Every row gives one point. Examples show where two turns around zero, p and q, send a point. Write where each new point lands after one turn and then the other. Backwards means that the second turn is done in reverse. Each puzzle has new turns, and all numbers are rounded.

Turn p:
[0.51 0.07] => [0.25 0.45]
[-0.58 -0.27] => [-0.13 -0.63]
[0.07 0.20] => [-0.12  0.18]
Turn q:
[-0.45  0.28] => [0.26 0.46]
[ 0.42 -0.48] => [-0.46 -0.44]
[0.03 0.20] => [ 0.20 -0.02]
Where do these land?
p, then q: [-0.01  0.19] => [0.10 0.16]
p, then q: [-0.54  0.11] => [-0.38  0.40]
p, then q: [ 0.55 -0.30] => [ 0.28 -0.56]

Turn p:
[ 0.64 -0.21 -0.27] => [ 0.61  0.25 -0.31]
[0.01 0.29 0.35] => [-0.36  0.28  0.01]
[-0.66 -0.05  0.35] => [-0.46 -0.24  0.54]
[ 0.01 -0.03 -0.43] => [ 0.21 -0.29 -0.24]
Turn q:
[ 0.10 -0.03 -0.22] => [-0.10 -0.12 -0.19]
[ 0.14 -0.44 -0.52] => [-0.36 -0.55 -0.22]
[-0.53 -0.12 -0.44] => [-0.69  0.05  0.06]
[-0.28 -0.24  0.37] => [0.03 0.01 0.52]
[0.33 0.56 0.32] => [ 0.56  0.39 -0.24]
[0.24 0.28 0.48] => [0.56 0.23 0.05]
Where do these land?
p, then q backwards: [-0.78  0.53 -0.09] => [-0.22 -0.61 -0.69]
q, then p: [-0.21 -0.02 -0.34] => [-0.17 -0.34  0.12]
p, then q: [ 0.22 -0.25  0.56] => [ 0.42  0.50 -0.02]
q, then p: [ 0.45 -0.13  0.16] => [ 0.46  0.19 -0.04]
q, then p backwards: [ 0.01  0.34 -0.20] => [0.28 0.28 0.02]
p, then q backwards: [ 0.31 -0.47 -0.09] => [0.25 0.14 0.49]

Turn p:
[-0.03 -0.17  0.40  0.42  0.20 -0.21] => [ 0.09 -0.40  0.02  0.03 -0.35  0.40]
[ 0.05 -0.18 -0.89  0.22 -0.20 -0.04] => [ 0.21 -0.23  0.35 -0.44  0.35 -0.62]
[ 0.03  0.13  0.31 -0.33 -0.17 -0.45] => [-0.02  0.41  0.34  0.22 -0.13  0.32]
[-0.11  0.51 -0.44 -0.27  0.38  0.25] => [ 0.30  0.35 -0.46 -0.19  0.53 -0.09]
[ 0.39  0.06 -0.28  0.21 -0.08  0.27] => [ 0.09 -0.01 -0.16 -0.28 -0.19 -0.46]
[ 0.17 -0.78  0.77  0.01  0.25 -0.20] => [-0.68 -0.35  0.15 -0.09 -0.52  0.67]
[-0.59  0.67 -0.07 -0.36 -0.16  0.63] => [ 0.12  0.34 -0.58  0.68  0.58 -0.30]
[ 0.10 -0.25  0.20  0.10 -0.22 -0.24] => [-0.12 -0.11  0.34  0.06 -0.28  0.07]
Turn q:
[-0.11  0.87 -1.10 -0.01 -0.05 -0.26] => [ 0.02 -0.81 -0.22 -0.82 -0.78  0.27]
[-0.48  0.07  0.14 -0.40 -0.10 -0.14] => [-0.02 -0.48 -0.06  0.05  0.37 -0.25]
[-0.02  0.01  0.27 -0.42  0.29 -0.22] => [-0.23 -0.02  0.00 -0.22  0.52 -0.08]
[ 0.20 -0.18  0.16  0.94 -0.37 -0.04] => [ 0.58  0.52  0.38  0.24 -0.52 -0.19]
[-0.13 -0.16 -0.15 -0.27  0.14  0.20] => [-0.18 -0.18 -0.12  0.16  0.15  0.26]
[ 0.18 -0.34  0.24  0.86  0.17  0.20] => [ 0.57  0.71  0.20  0.27 -0.14  0.23]
[ 0.13  0.09  0.30 -0.38  0.03  0.31] => [-0.32  0.14 -0.39  0.11  0.23 -0.15]
[ 0.22 -0.36  0.14 -0.31 -0.11 -0.06] => [-0.41  0.11  0.22  0.21  0.16 -0.09]
Where do these land?
p, then q: [ 0.25  0.41 -0.54  0.45  0.06 -0.27] => [-0.71  0.37  0.18 -0.31 -0.03 -0.20]
p, then q: [ 0.17 -0.15 -0.29  0.45 -0.30 -0.06] => [-0.23  0.13  0.48  0.04  0.18 -0.31]
q, then p: [ 0.14 -0.27  0.03  0.49  0.43  0.05] => [ 0.11  0.30 -0.55  0.06 -0.28 -0.18]
q, then p backwards: [-0.12 -0.57 -0.27 -0.46 -0.16  0.19] => [-0.52 -0.42  0.44 -0.09 -0.20  0.04]
p, then q backwards: [-0.85 -0.31  0.08 -0.26 -0.17  0.17] => [-0.34 -0.62  0.16 -0.63  0.02  0.16]
q, then p backwards: [ 0.25  0.31  0.36  0.00  0.17 -0.36] => [ 0.33  0.02 -0.53 -0.23  0.07  0.03]
p, then q: [ 0.16  0.59  0.63 -0.66 -0.02  0.29] => [ 0.50 -0.34 -0.51 -0.35 -0.74 -0.01]
